Rows are points. Each copy is the shape, with its points in the same order, turned, moved and blurred by noise. Some copies are also mirrored. Which?
In the rows, 128 means zero.

Shape, 8 rows:
[[130 178  81]
 [135  92 134]
 [ 91 150 124]
 [114 128 140]
 [157  93 149]
 [133  94 143]
 [ 91  79 136]
 [123  86  80]]
Copy 1, 8 rows:
[[140 203 111]
 [128 101 117]
 [ 90 165 131]
 [108 132 137]
 [145  91 132]
 [123 100 124]
 [ 85  97 108]
 [124 123  64]]
Copy 1 is: only turned
Copy 2 (8 x 3):
[[101 126  70]
 [152 112 153]
 [ 88  93 119]
 [107 114 142]
 [161 146 160]
 [150 113 163]
 [145  76 166]
 [173  87 110]]
Copy 2 is: only turned
Copy 3 (8 x 3):
[[178 164  91]
 [101 101 108]
 [149 140 145]
 [135 113 132]
 [109  78  94]
 [105  93 113]
 [ 83 116 145]
 [ 86 151  90]]
Copy 3 is: only turned
Copy 4 (8 x 3):
[[107 150  78]
 [164 106 150]
 [ 95 114 130]
 [123 118 150]
 [178 126 162]
 [161 109 159]
 [140  68 160]
 [165  82 100]]
Copy 4 is: only turned

Shape:
[[ 63 129 109 125]
 [121 139 174 120]
 [129 150 139  98]
 [167  81 154  87]
 [ 96 168 127 125]
 [189  64 127 111]
 [124 133 115 118]
 [134 103 127 142]]
Copy 1 (8 x 4):
[[113 127 101 177]
 [107 178 148 123]
 [ 92 141 122 104]
 [119 110 196  89]
 [110 162  97 137]
 [158  95 189  85]
 [125 116 116 127]
 [155 136 138 127]]
Copy 1 is: only turned
Copy 2 (8 x 4):
[[ 65 138 124 135]
 [131 134 167 101]
 [116 108 137  84]
 [168 161 104  69]
 [ 90  96 147 118]
 [191 154  77  94]
 [117 113 112 114]
 [142 140 109 134]]
Copy 2 is: mirrored
Copy 3:
[[178 117 176 126]
 [112 112 146  81]
 [140 135 117  89]
 [124  66  76 103]
 [143 154 154 114]
 [118  48  65 143]
 [144 124 128 126]
 [125  94 129 138]]
Copy 3 is: mirrored

Shape, 12 rows:
[[154 112 141 114 117 170 109 129]
 [148  92 141 111 137 160  76  80]
 [143 144 106 149 167  98 124 151]
 [105 154  90  96 145 151 123 103]
 [167 144  86 148 180 108 186 168]
 [119  84 179  82 133 152 112  90]
 [ 99  89 111 139 132 174 143  88]
 [108  96 160 130 122 149  97 112]
 [156 158  96 157 126  91 170 139]
 [126 130  79 117 102 104 127 157]
 [108 113  52 105 140 122 133 137]
 [152 154 141 139 156 132 114 175]]
Copy 1, 12 rows:
[[131 110 142 119 134 138  90  98]
 [119 108 160  97 181 170  91 101]
 [138 134  60 119 157 128 137 142]
 [ 77 172 128 105 148 123 123 117]
 [154 157  37 136 134 106 159 102]
 [151 124 203  99 162 142 111 117]
 [ 99 133 164 155 176 121 143  91]
 [130  99 167 126 168 135 101 139]
 [132 142  58 151 114 142 159 134]
 [ 93 107  94 105 107 111 151 137]
 [ 81 128  97  95 143  97 167 103]
 [157 128  79 119 142 114  87 142]]
Copy 1 is: mirrored
Copy 2, 12 rows:
[[133 112 125  99 122 162  96 160]
 [166 129 133  71 123 134  73 116]
 [156 110 149 189 165 155 119 123]
 [151 179 127 120 177 169 110 137]
 [163  93 180 184 174 194 171 147]
 [107 151 158  63 109 111  99 133]
 [112 147 135  79 153 175 126  97]
 [101 131 131 100 120 129  88 112]
 [162 125 129 191 142 164 176 136]
 [143 118  97 153 183 131 142 150]
 [148 137 122 122 220 149 137 136]
 [137 104 151 184 142 168  87 165]]
Copy 2 is: only turned

Shape:
[[141 122 121  93 113 151  74  95 117]
 [102 126  94 135 152 118  68 125 105]
 [132 151  99 151 108 135 187 104 152]
 [161 128  71 147  65 143 167 117 121]
 [132 158 102 135 127 112 155  81 128]
 [112 118 172 157 129 132  76 100  76]
 [134 109 151 111 172 107  91 129  96]
 [171 145  83 150 120  84 162 103 117]
 [171 121  99 172 113 142 147 104 165]
 [155 125  87 155 101 173 188 122 128]
 [106  96 151 124  65 149 146 132 130]
 [123 175 150 104 135 128  85 139  83]
 [114 126 125 116  73 132  98 143 136]
 [134 152 155 140 151 108  68 132 109]]
Copy 1 (14 x 9):
[[160 134 106 118 161 135 123  51 156]
 [114 134 100 162 127 114 107  69 114]
 [170 130 107 112 100  97 175 158 159]
 [214 136  96  93 103  71 151 119 139]
 [155 154  96 147 127 109 174 129 160]
 [142 147 155 149 167 155 142  78  80]
 [122 141 114 153 180 147  91 110 117]
 [188 174  81 154 124  83 144 150 144]
 [181 159 145 113  95  96 134 132 167]
 [176 133 116  75 113  67 153 146 143]
 [194  71 135 108 133 135 144 117 122]
 [127 149  69 125 157 176 132  90 100]
 [184  90  99 121 115 150 123  85 127]
 [129 164 110 151 139 176 107  98 109]]
Copy 1 is: mirrored
Copy 2 (14 x 9):
[[160 118 110 110 137 129  89 187 111]
 [136 114 144 138 188 113  90 144 133]
 [136 173 121 109  99 126 165 115 166]
 [142 164  75 134 120 130 187 159 161]
 [136 166 130  79 134 124 141 130 156]
 [106 158 150 129 168 171  75 175  96]
 [123 104 168 105 168 141 112 155  82]
 [136 167 131  86 160 116 192 149 156]
 [176 179 144 136 111 130 170 153 148]
 [154 168  89 140 104 146 185 119 139]
 [ 96 126 112 147  81 168 129 172 139]
 [ 92 133 121 105 155  99  88 154  77]
 [108 119 117 149 110 113 112 184 141]
 [113 145 171 121 167 105  94 167  88]]
Copy 2 is: mirrored

Shape:
[[150  99 138 126 107 129 131 106  94  93 179]
 [175 145 108 114 104 109 144 111  65 100 115]
 [111 158  89 126 116  98 106  88 142  83 126]
 [141 179 153 107 129 137  84 156 113 109 117]
 [129  91 133 157 116 143 112  75 154 124 112]
 [ 95 155 162 110 160 100 144 122 121 174 119]
 [112 184 136 182 167 131 159 155  68 165 118]
 [188 145 124 117 169 114 101 138 150 116 117]
 [166 132 120 120 105 157 160  86 114 170 126]
 [172 106 143 143 105 146 160  92  85 128 108]
 [170  89 155 110 135 105 126 127 148 102 109]
 [111 117  88 155  90 136 159 141 130 102 148]
 [113 174 170 117 166  95 149 112 144  80 118]
 [106 156 100 167 175 159  88 126 136 160 110]
 [100 185 168 175  98  87  82 140 120  93 181]]
Copy 1 (15 x 11):
[[136  85 121 125 139  90  86 194 111 112 135]
 [130 103 122 153  83  57  86 139 108 109 165]
 [165 141  77 120 136  90 103 107  83 124 129]
 [125 104 155 149 149 100  61  89  97 164 143]
 [173 107  91 133 169 128 122 140 160 117 159]
 [115 148 159  84 139 100  79  92 173 127 127]
 [ 81 129 202 115 144  92 118  81 124  71 163]
 [144 149 143 186 163  69  93 123 131 160 141]
 [118 129 118 122 123 101  97 154 159 125 214]
 [140  81 131 141 112  86 111 157 157 105 190]
 [156 105 125 163 137  82 108 149 166 162 116]
 [110 117 108 120 127 125 154 157  91 118 138]
 [171 126 158  88 146  55 110  95 121 153 113]
 [134 165 149 148 186 144 107  80 123  98 165]
 [ 98  72 113  93 204  79  85  96  70 120 102]]
Copy 1 is: mirrored
Copy 2 (15 x 11):
[[111 125 180 115 112 143 144  82 129 138 120]
 [127 179 133 102 128 174 162  95  76 123 131]
 [111 126  66  95 134 128 121  95 118 133  96]
 [148  98 122 109 194 146 117 111  85 116 145]
 [160 131 134 117 128 104 145 128 145 155  84]
 [100 103 130 128 140 112 111 188  60 128 115]
 [108 143 142 190 153 181 104 177  61  92  88]
 [177 121 110 135 137 109 106  94  91  98 154]
 [131 198 170 120 147 108 119 132  97 157 103]
 [149 175 178 130 128 144 171 125 102 134 101]
 [167 125 137 105 114 100 151 126 118 107 151]
 [101 168 134 117 131 153 121 119 171 109 106]
 [107  87 109 116 144  92 150 127  82  69  99]
 [155 118  93 188 169 131  85 144 114 148 100]
 [121  54 133  83 145 186  83 104 115  97  71]]
Copy 2 is: only turned
Copy 3 (15 x 11):
[[138  92 104 149 127 159 141  78 145 107 138]
 [161 137 116 133 107 168  98  85  86 129 144]
 [118 161 109  91 156 147 149 112  94  93 109]
 [146 123 155 129 168 111  99 152 112 128 146]
 [ 70 114  72 117 112 124 138 126 135 124 110]
 [155 141 145 106 119 125 152 153 154 189  93]
 [138 139 153  87 129 175 131 146 145 221 178]
 [131 150 103 148 168  83 120 110 103 161 137]
 [156 113  64 111  76 129 127 131 123 150 146]
 [124 105  79 143  79 163 102 109 120 153 140]
 [109 132 104 187 127 109 130 109 116 140 103]
 [108 133 111 128 110 169 189 123 112 109 170]
 [142 150 122 141 187 163 143 149 120 160  80]
 [ 88 125 123  57 152  98 145 146 121 178 158]
 [125 160 158 112 189 168 125 135 193  87 149]]
Copy 3 is: only turned

Shape (16 x 12):
[[100 144 139  85 145 135 105 171 147  99 155 170]
 [153 119 135  96  90 131 148 174 135 119 116 143]
 [141  97 131 107 135 108 140  76  87 131 168 139]
 [ 85 120 127 103 142 161 116 135 167 142 125 152]
 [128 158 137  51 118 152 121 187 126 149 131 158]
 [186  70 156 150  89 136 128 133 128 101 114 156]
 [107 141 156  97 107 134 159 148 171 111 143 128]
 [159 119 110 133 156 128 118  90  72 139 169 107]
 [150 166 168 141 118  81  95  63 128 143 127  88]
 [128 172 143  84 131 112 147 175 153 156 137 192]
 [174 149 124 174 144 143 144 111  75 116 167 123]
 [134  80 124 150  98 134 149 114 154  83  55 142]
 [162  69 163 124 142 115 151 143 166 114  89 118]
 [134 120  89  71 149 140 128 136 166  94 139 158]
 [141 143 149 122 147 104 124 101  55 115 133 122]
 [108  99  93 117 115 118 133 191 156 113 135 153]]
Copy 1 (16 x 12):
[[127 167 150 129  72  90 172 153 132  90 105 129]
 [148 101 141 119 112  80 184 131 133 112 121  90]
 [ 85 100  91 104  88 129 132 148  94 134 168 144]
 [125 137 187 128  82 148 178 151 142 112 124 141]
 [157 152 171 106  87  74 184 172 144 134 118 106]
 [154  57 130 165 102  89 140 106 106 110 132 122]
 [100 135 161 148 122 102 186 135 159 114 105 122]
 [101 109 110  80 116 145  83 162  98 127 151 125]
 [114 125  87 143 111 148 103 130 149 198 107 139]
 [160 178 140 115 114  78 201 154 130 133 126 142]
 [116 124 112 129 151 126  80 153  70 119 133 117]
 [159  55 127 185 104 160 190 120 107 105 119  97]
 [164  51 113 148 122 111 168 136 158 102 110 144]
 [133 143 131 139  71 114 180 174 160  75 153 102]
 [108 107  88  99  98 130 125 165  85 151 106 122]
 [150 131 148 109  91 117 184 110 137  54 117 107]]
Copy 1 is: mirrored
Copy 2:
[[126 151 121 151 174  95 117 149 103 117 190 191]
 [162 136 160 122 105 138 119 134 126 117 197 163]
 [108 144 134 111 112 111  81  97 167 135 111 140]
 [113 153 137 136 157 126 143 183 112 166 154 172]
 [164 169 129  96 165 132 133 123 119 146 213 193]
 [167  77 192 133 100 134  84 141 135 126 142 151]
 [144 156 144 137 117  88 151 166 116 110 182 143]
 [117 113  96 125 131 137 101  79 165 152 109 116]
 [146 137  85  76 123 121  95 159 129 105  95  81]
 [164 153 106  95 119  95 142 147 108 129 180 222]
 [152  96 110 140 121 121 130  67 150 121  99 126]
 [146 115 188 161  85 180 116 191 129 100 128 145]
 [162  99 160 141  99 138 113 200 180 129 166 136]
 [136 170 119 181 125 131 100 150 128 158 169 177]
 [121 130 109 105 146 139 101  98 167  92 116 138]
 [109 114 139 154 105 136 127 155 102 137 207 187]]
Copy 2 is: only turned
